Every row gives one point. Any point is a mix of the corners, with weights that add up to 1. It lies inside the corners' shape when no weight is negative. Is each point inside? If not, which corners have a negative weight?
(in the rows, 128 means zero)

Corners:
(1): [151 141]
(2): [ 62 106]
(3): [163 117]
Points:
[147 138] => inside
[ 91 113] => inside
[157 120] => inside
[107 120] => inside

Corners:
(1): [145 133 142 162  88 137 100 141 128]
(2): [ 64 105 202 170 115  59 131 105 132]
(3): [ 73 108 108 116 175 125 135 147 145]
(4): [126 147 101 129  94 162  94  88 139]
(5): [ 79 112 140 154  96  51 130 153 118]
(6): [108  85  99  96 159 113 142 135  92]
(7): [109 138 109 122 177  82 153 101 149]
(8): [121 133 121  52 152 121 144 113 144]
(9): [146 132 112 146  74 154 167 114 143]
(10): [127 101 121 152  89 118 113 128 158]
Points:
[103 119 126 120 133 102 126 123 130] => outside (9)
[114 122 100 148 116 107 104 145 125] => outside (2, 8, 9)
[ 79  99 143 158 119 110 127 149 101] => outside (7, 8, 10)
[141 124  88  95 150 151 143 132 146] => outside (2, 4, 5)

Corners:
(1): [129 135 150  73  67 124 147 117 111 103 104 126 153 132 129 143  84 117
 133 175]
(2): [103 105 104 137 135 117 114 119 156 110 106 139 165 112 147 141 146 176
 167 141]
(3): [104 180 154 107 135  99 117  94 153 157 103 153 122 144 131 158 147 127
 176 147]
(4): [129 111 150 140 143 150 117  96 133  94 120 113 155 114 156 130 100 111
 126 158]
(5): [ 99 163 162 122 139 181 104 225 132 121 144 145  60  77 121 137 153 105
 124 161]
(6): [120 108 161 125 127 121 134  92 118 176 141 145 164 134 173 133 149 116
 133 125]
(7): [ 86 130  66  47 144 125 130 126 136  99 117 118 160  87 129 164 109 109
 143 134]
(8): [106  89 159 140 161 121 130 101 123 100  88 171 173 140 159  54 213 161
 182 125]
(9): [ 96 111 142  90 118 110 102 171 148 120 111 113  11 142 122 115  99 120
  97 160]
(10): [185 134 161 109 140 130 134  93  18 105 204 114 159 103 125 162 184  93
 157 112]
(11): [110 103 140 144  82 183 103 128 115 125  99 131 151 140 119 117 210 119
 135 125]
(12): [ 91 125 157  81 134 136 130 118 146 105 163 162 157  98  86 165  92 106
 160 117]
(13): [ 96 148 120  95 133 111 118 108 144  79  93 204 142 114  96 160 121 130
 112 140]
(14): [123 113 123 120 134 153 124  84  81 189  98 114 150  43 130 165  98 116
 222 107]
(15): [149 195 145 128  93 156 112 176 155 110 109 144 144 134 127  83 144 113
 118 112]
(16): [ 82 198 168 126 150 123 122  99 150  97 119 126 141  64 121 102  95 143
 113 122]
(17): [107 113 136 135 124 228 122 120  49 114 121 151 165 133 113 160  92 141
 125 155]
(18): [102 114 173 137 142 106 167 125 149 148 123 120  75 141 121 141 119 106
 123 154]
(19): [102 134 131 144 133 110 113 194 105 103  99 145 155 114 119  86 116 100
 149 160]
(20): [145  97 176 134 144 117 103 187 142 144  98 105 126 124 130 151 166 178
 140 147]
(21): [ 88 119 162 132 101 129 131 106 117 115 105 129 114 139 174 156  97 108
 116 120]
Points:
[110 139 142 114 131 124 119 133 127 133 109 137 125 115 129 126 145 135
 147 138] => outside (4, 12, 21)
[132 131 144 101 132 150 126 145 124 123 136 120 111 110 138 156 125 121
 153 140] => outside (6, 11, 13, 16, 19)
[120 129 137 109 120 141 118 124 128 122 116 142 139 119 134 141 137 128
 147 133] => outside (16, 18, 19)
[105 150 128 131 125 152 105 133 130 107  81 141 162 102 147 127 132 135
 151 145] => outside (6, 9, 10, 12, 18)
[136 144 159 124 136 149 121 124 100 119 127 153 189  99 124 138 117 144
 161 148] => outside (7, 9, 11, 18, 21)
[120 111 139 118 125 132 125 119 112 120 116 139 147 133 131 139 129 123
 144 139] => outside (5, 16)

Corners:
(1): [135  85 109 138 118  98 106 109 121 136  86 162 171 174 101 119 143 139
 117  90]
(2): [169 103 134  97 125  85 183  82  94 114 122 121 175 137 113  97 166 133
 181 103]
(3): [156 143  62  95 168 152 171 173 107 151 128 116 152 165 171 132 134 145
  71 191]
(4): [164  80 180 144 110  74 111  78 122 125  89 118 102 170 120 136 121 168
  95 112]
(5): [ 87 100 121 117 132 108 132 120 130 151  79 104 107 155 114 164 159  94
  89  89]
(6): [173 121 126 172 169 159 173 163 108 143 143 190 129 108 104 165 177 135
 188 115]
(7): [171 146 136 109 166  78 104 107 115 114 132 168 158 131 168 164 136 107
  96 175]
(8): [106 149 116 136 172 123 152 161  77 155 166 164 124  97 155 135 127  90
 163  97]
(9): [110 168 152 160 164 100 155 139 140 121  80 126 145  94 109 103  98 110
 123 133]
(10): [148 167 103 130 164 129 133 120 135  79 132 129 103 181 147 128 139 144
  86 137]
(11): [131 141 170 171 108  99 153 160 141  94 107 173 121  96 141  88 139  87
 139 123]
(12): [148 125  70 145 105  88 126 180 126 149  73 125 181 113 152 177  99 112
 152 178]
(13): [166 110  94  81 109 162 142  93  95  98 184 113 185 142 144 129 140 126
 149 105]
(14): [ 93  74 115 130 164 104 120  98 140 156 101  94 133  91 168 108 177  93
 125 104]
(15): [130 171 102  77 179  90 117 138 157 148 138 107 161  94 129 145 144 163
  87 112]
(16): [132 122 135 115  95  68  99 126  99  62  64 176  98 125  81 171  90 151
 120 118]
(17): [ 74 188 177 128 173 118 136 148 119  86 121 154 124 153 118 109 162 166
  87 128]
(18): [168 168 144  83 103 170 114  77 122  89 159 156 114 166 154 123 137 170
 154  98]
(19): [160 181 161 164 135  92 135 145  69 132 130 108  97 109 104  95 144 135
 100 180]
(20): [138 149 109 182 113 137 196 107 112 120 122 186 135 110 125 138 174 121
 138 102]
(21): [100  84 121 146 109  78 142 154 173 149 108 138 116  91  91 176  91 100
 168 168]
Points:
[133 141 128 125 144 109 133 126 116 121 112 134 133 134 130 130 142 132
 111 121] => outside (21)
[151 106 108 140 124 115 114 108 101 131 125 155 117 135 131 178 130 118
 142 119] => outside (2, 3, 9, 11, 15, 17)
[157 118 105 114 127 109 137 134 127 122 117 147 145 142 125 156 116 128
 134 130] => outside (14, 17, 19, 20)
[125 140 135 118 153 122 140 127 131 117 132 131 139 142 143 128 143 135
 121 124] => outside (1, 16, 19, 20)
[131 139 126 133 142 106 134 132 123 126 108 138 129 132 132 135 137 128
 117 131] => outside (13)
[134 130 120 124 145 110 126 125 120 131 115 134 130 140 134 149 136 129
 108 132] => outside (2, 11)
[133 145 108 134 157  87 142 160 109 141  95 139 136 135 118 160 122 136
 103 161] => outside (11, 13, 14, 18)
